Each wall is flat, endless, passes through zero and stands at right angles to its row. A trip goes straight from one point to another. Which walls does it cross, in order?

Walls:
(1): [-51   4]
(2): [ 16 -12]
(3): [-95  -6]
(4): [-22  -5]
(5): [ 20 -11]
Trips:
[-12 -11] to [-11  14] => none
[-28  60] to [ 9 39] => 4, 3, 1
[-49  36] to [-35  30] => none
[78  4] to [63 53] => none

Walls:
(1): [ 18  -4 -26 -11   5  12   6  -6  24 -11  38  11]
(2): [  2  20  26  60 -24  24  -6 -52   4  -3   4  -6]
(3): [-71 -43   2  48 -24   5 -66  65  11   1  49  26]
(4): [ 30  10 -23  -5  17 -33  -4  11   0 -39 -12  20]
(5): [  1  11  10  30   2 -16  54  23 -19  -1  22 -36]
(6): [ 53   6  33  12   1  -5 -38 -60 -39 -21  16 -12]
Trips:
[-25   3 -23  23  36  20  13  18 -18 -34  21 -12] to [ 15  -5  11  26  -8   2 -26  41   3   6 -41  11] => 1, 5
[  6  95   6  -8  13  22 -39  -3  31   9   1  -8] to [-53  17  54  15 -21 -13   6   3  26 -55 -10  43] => 1, 3, 6
[ 13   2 -10 -37  19   7  23 -39 -36  19  13  -9] to [  8   5  35 -14  -7 -18 -18 -11   6 -12 -16  44] => 5, 4, 1, 2
[-16  30   8   7 -24  20   6   4 -11  14  -4   7] to [ -4 -25 -12 -12  30 -25 -10  19 -10   1  24 -28] => 2, 1, 4
[  9   3 -12  24   2 -29   0 -10  -6   8 -22  17] to [  4   6  39   6  51  -6  27 -41 -35 -22 -14  30] => 5
[ 16   6 -54 -12  -5  38   5 -27 -33  23  11 -48] to [-13  32  46 -16   8 -10 -32 -12  39   3   0  -2] => 5, 1, 3

Walls:
(1): [ 24 -58   5   6  -5  27  17 -13  39 -27 -15 -20 -12  -6 -67  -3 -14   6
 -30 -10  13  22  37 -34 -10  46 -30  34  54  33   4  10   5 -45 -24   9
  16   7   2  35  28   3  51 -13 -16   0  41   4]
(2): [ -5  63   2  -3   0  19   5 -23 -26 -14 -29  16 -22   7 -46  -7   8   5
 -36 -39  17 -49 -17  21 -48  -2 -25   8  27  23 -79  13  24  24 -77 -26
 -52 -16   8 -17   4  22  89 -24  11 -10  37  24]
(3): [ 28  28  30  42 -21 -19  11   2   5 -12  11   2  14  24   0  15  17 -14
 -41  46  13 -31  58  31  13   9  19 -17   1  -3 -21  29  -8   3 -24  41
   8 -24 -19  -3  47   8  39 -32  32 -14   5   2]
(4): [ 10 -19 -14   6  14  24 -29   1  21 -60 -31 -26 -14  20   6 -19   2 -18
  24 -40   6   0  -2  31  10 -49  42   2 -30  13  -1 -14  -8 -22 -16  20
 -19  -3  26   8 -27   5  -2 -22  -4  18  14   2]
(5): [ 42 -28 -21  33 -28 -10  29   3  -8 -30  31   0  28  26 -20  32 -11  13
  17   0  -3  19 -32  29 -38  14  22   4  32 -53  -7 -28  47 -32 -38  18
 -46 -61 -46  17 -25 -32  39  19 -13 -21  22 -10]
(6): [ -9  -4   6 -22 -14 -18 -18  -7  45  18  13   4  15  20 -45  74  28 -14
   5  36  -7  13  51 -11  21 -23  11  23  14  -4  14   1  39  42  39   2
  37  37  28 -47  -1  19 -34   3 -19   2 -12 -12]
Trips:
[-33 -36  -7   0 -30  30  25 -10  16  16  45   4  -9  77 -17   7  17 -16
 -20 -38  23 -15  66  30  -1  95 -18  19  33  34  32 -35  38  24  -4  19
  55 -12 -22 -14  27   5 -20  37 -29 -23  17  23] to [ 25  39  20 -24 -15   3  34  37  47  -2  23  -3  -3  20  20 -31  26   7
 -20  42  33   9  21  26  -9   4 -50 -58 -47 -11  37  29   6  87   2  22
  16  43 -53 -26   5  30 -21 -28  51  18  42  -5] => 5, 1
[  0  -4 -12  14 -12  20  16 -16  36  -8 -25   9   5 -53  -5  35 -36 -26
  13   7  11  64  31  30 -56 -41   9 -73  -1 -31  36 -18  30  23 -37 -43
   0  -2   5  20 -41  -6   8  39 -39   2  46 -31] to [-23  -6  18   3 -23   0 -48 -19  -1  43   1 -29 -19   1  -6 -31   1  -9
 -23   3 -11 -10  31  12   9 -52 -73 -14   9   0  24  26 -27  36  22 -34
  31  17  30   2 -21 -33   3   2 -17  -6  -1   3] => 5, 1, 4
[  1   9 -22 -32  25  36  11   2 -56 -51  26 -53   7 -50   3 -13 -36  -9
  13 -71  -8 -42  -8   5   9  43 -15   7  57  -6  64   6 -22  25  25  34
   0  16  13 -10  72  24  26  21 -13 -23 -37 -54] to [ 30 -14  -5  15  54  24  -4 -10  11 -22  13  25  17  30  59  28 -25  21
  -4 -16 -15 -10   6  52 -22 -12  22   3 -48  18  26 -42  -8 -33 -20   5
   3  -8 -31  25 -19 -27   0  12  18   7 -11  18] => 4, 5, 1, 3
[ 41 -45  12  32 -19 -38  32  -9  19 -39  -2   8  24 -19  -7 -20 -47  21
  33  34  -2  -1  -6  40   1  63  -8 -17   8   3  23  10  -5 -22  -3   5
  10 -19  23 -24  -2 -28   0 -25  22 -15 -40   0] to [ 27  24   7  -1 -14 -31  52  13   9 -50   8  14  19  14  10  50 -27 -49
  27   1  -2 -48   0 -70   6  17  -5 -10   5 -14 -11  50 -19 -31   8  18
  -9 -38  -6  15  46  25 -48 -13  17 -13 -28  -9] => 6, 1
[  7   6  -4 -55 -42  -1 -25  22 -16 -34  40  -6  16  -7   1 -22  56  68
   5   8 -45 -11  22  26 -16 -21  20 -14  36 -44 -15  23  16  32  34   3
   1  50  16 -18   3 -21 -17  11  -9 -24 -16 -14] to [-46 -11 -49  14  11   4 -43  -4  66 -12  12  -9  -8  41 -20  -9  -3  14
  24 -22 -26 -36 -56 -37  41  10  -6   7  16  18 -12   9 -27 -11 -15  21
  -7 -26   5  14  21  42   1   2 -31  73  17 -29] => 4, 1, 2, 6
[  3  -9 -12 -17  18  18   7   5 -22 -15   2  11   2  23  19 -25 -53 -45
   6 -12 -36  -3  -9   8 -52  36 -43 -42   6 -27  -6  12  -6  12   7  29
  43 -26 -24  38   9  25  -6  15   9  14  69   4] to [-20 -42   7  -1  33 -10  32  10 -15  57  21  22 -13   0  14 -16 -20  22
 -11 -27  31  27  15  51 -26  33   6   2   8  -7 -35   7 -16   4  13 -42
   0 -51 -25 -52   6  16  47   2   6 -25  48  59] => 3
[  4 -20   7   0  46 -17  30  19  27  -5   9  -4 -35  17  17 -11  12  26
 -35  51 -56 -20 -20  27  -6  16 -19 -57 -31  -5 -13  15 -33 -27  11  41
 -10 -10 -41 -26 -47 -45  39   1   1   0 -26   3] to [-36  41   2   1  26   8 -52  48  35 -31   3 -14  -3 -10   3 -30   7  29
  34  -9 -27 -39   5 -20 -19 -12  25 -40  -9  -9 -27 -28  -7 -28  -6 -46
  35  58  26   2 -11 -13  68  -5  29 -53   4 -12] => 4, 2, 5, 3

Walls:
(1): [-30 -20   3  45  -1 -23 -44 -27  -8 -24 -25 -15   0  21  43 -25  33   5
  65 -46  44 -62 -58  -8  -1 -35 -19  20  -6  26 -46  -6  15 -60  42  -1
 -27  21 -26  32 -45  14  -5 -19  12  57  24 -46]
(2): [-13 -70   0  37 -14  -4 -30 -21 -30   6  18  51  14  -2 -14 -29  -9  20
   2   9  -9 -22  19 -19 -17 -59   0 -35   1  -6  44  25  -4  -2  31  40
   2  21  -4 -45 -12  61  44 -16 -27  14  14  10]
(3): [-21  22  54 -28  44  31 -13   4  38  -1  12 -44 -38 -37  59 -18  -9 -10
  -5  39 -72  -7  27  37 -20 -15 -54   5  32 -53 -92  10  36  31  22  39
 -16 -53 -60  42  26  24  32 -14  11 -32 -37 -35]
(4): [-20 -48 -54 -23 -25 -16   1 -58 -30  51  29   2 -30  50  -1 -20  47 -19
  48 -30 -18 -37  13  17 -54 -48 -24  -2   3  58  12  16 -16 -55 -64  35
   9  30 -16 -48 -21 -13  55  30  27 -28 -32  -5]
(5): [ 13  61  -3 -38  47  20 -21 -28  -5 -24 -22  13 -18 -24   2 -15 -35 -39
  -2  15  -8  12  50 -59  -7  -9  74  45  -6 -12   3  -1 -22  32  22 -36
  19 -22 -10  29 -14   7  10  -5  16   6   4 -25]
(6): [ 30  24  14  -2  23 -29 -17  -4  41  15  28  12 -22  -3  15   6   7  -5
  29  29  11  25  -8 -58 -13  36 -19 -28  42 -36 -39   1  18  13 -42   6
  17  -1  28 -12 -34   6 -27   4 -15  12 -25 -60]
(7): [-36 -32  -2  27 -17 -23 -11  64 -27   1 -23  45   0 -38  32  26  25 -43
   7  -4 -46  -4  30 -37  25   1  -1  18  -3 -21  17 -51 -31   7 -30  41
  -1 -32  70   3   6  -1 -12   4   9   6 -20  39]
Trips:
[  1 -45 -45   4 -72  34 -26   5  21  50  -2  -4 -18  21  28  49 -35 -36
 -22  -2 -44  20  22 -37  21   2   2 -10  27 -32 -70 -11  29 -16  32  28
 -29  -4  21   7 -18  20 -30 -66  -8 -30 -32  22] to [ 36   2   5 -20  23 -66 -35  35 -11 -56 -37  12   9 -13   9  38   3  35
  -4  -1   2  -6 -40  34   3  29 -13   4 -76 -15   4  14   0  -7  37  -2
  48   9  21 -18   6 -47 -36 -24 -23  14  38  35] => 2, 3, 1, 6
[-26  15 -12 -25 -33  10  14 -92 -35 -11 -20  -6  38   7   5  29   9 -10
  23  -3  34 -19 -10  17   5  28  31  54  14  -1 -19  -8  75   1 -29  24
 -29  10  24   3  -2  33 -40  21   6 -24 -40  36] to [ 12  61 -30 -19   9  -6  37 -21 -34   6  15  81  19  -3  44  13  27  18
 -13  26  -2  -5  24  14  12  27 -14  34 -41  25 -38  37  12 -35  27  11
  -2  28  22  -6   0  -4   7 -31  21   9  -1  -8] => 5
[-72  17  -6 -53  35  -8  21 -55  71  19  20   7 -28  29 -27  82  -1 -32
 -14 -39   6  -4  15 -31  53  -8  10 -10 -35  26  18 -42  27 -19 -21  11
   1 -13  36   7   8 -14   9 -61 -19  -5  37  20] to [-30  17  30 -20  -5   2  29 -34   3  -5 -35 -18   0  48  13  -4   5  15
  24   0  30  45 -53  -6   1 -53  22 -58 -19  29  33 -28  -3 -11 -57  22
  -3 -26  -1  52  36  13  24 -24 -19 -29  18 -16] => 7, 5, 1
[ 40 -14  32   1  -7  -4   2  37  57   1   7  20 -39  20 -25  28  -1  16
 -47  31   7  37 -20  14 -64  55 -14   6 -14 -11  21   2 -31   5  -4 -10
   5  43 -17 -11 -31 -25  -5 -20 -46   9 -14  95] to [ -3  30  15  56 -33  30  17  15 -19 -71   1  15 -25 -41  -8 -45 -33   4
  43 -53   6  33  -2 -40   7 -32  61  13  10 -10 -23  34  14 -31  17  63
 -26   4  60 -27 -67 -22  39 -16   9   3   3 -50] => 2, 7, 5, 1
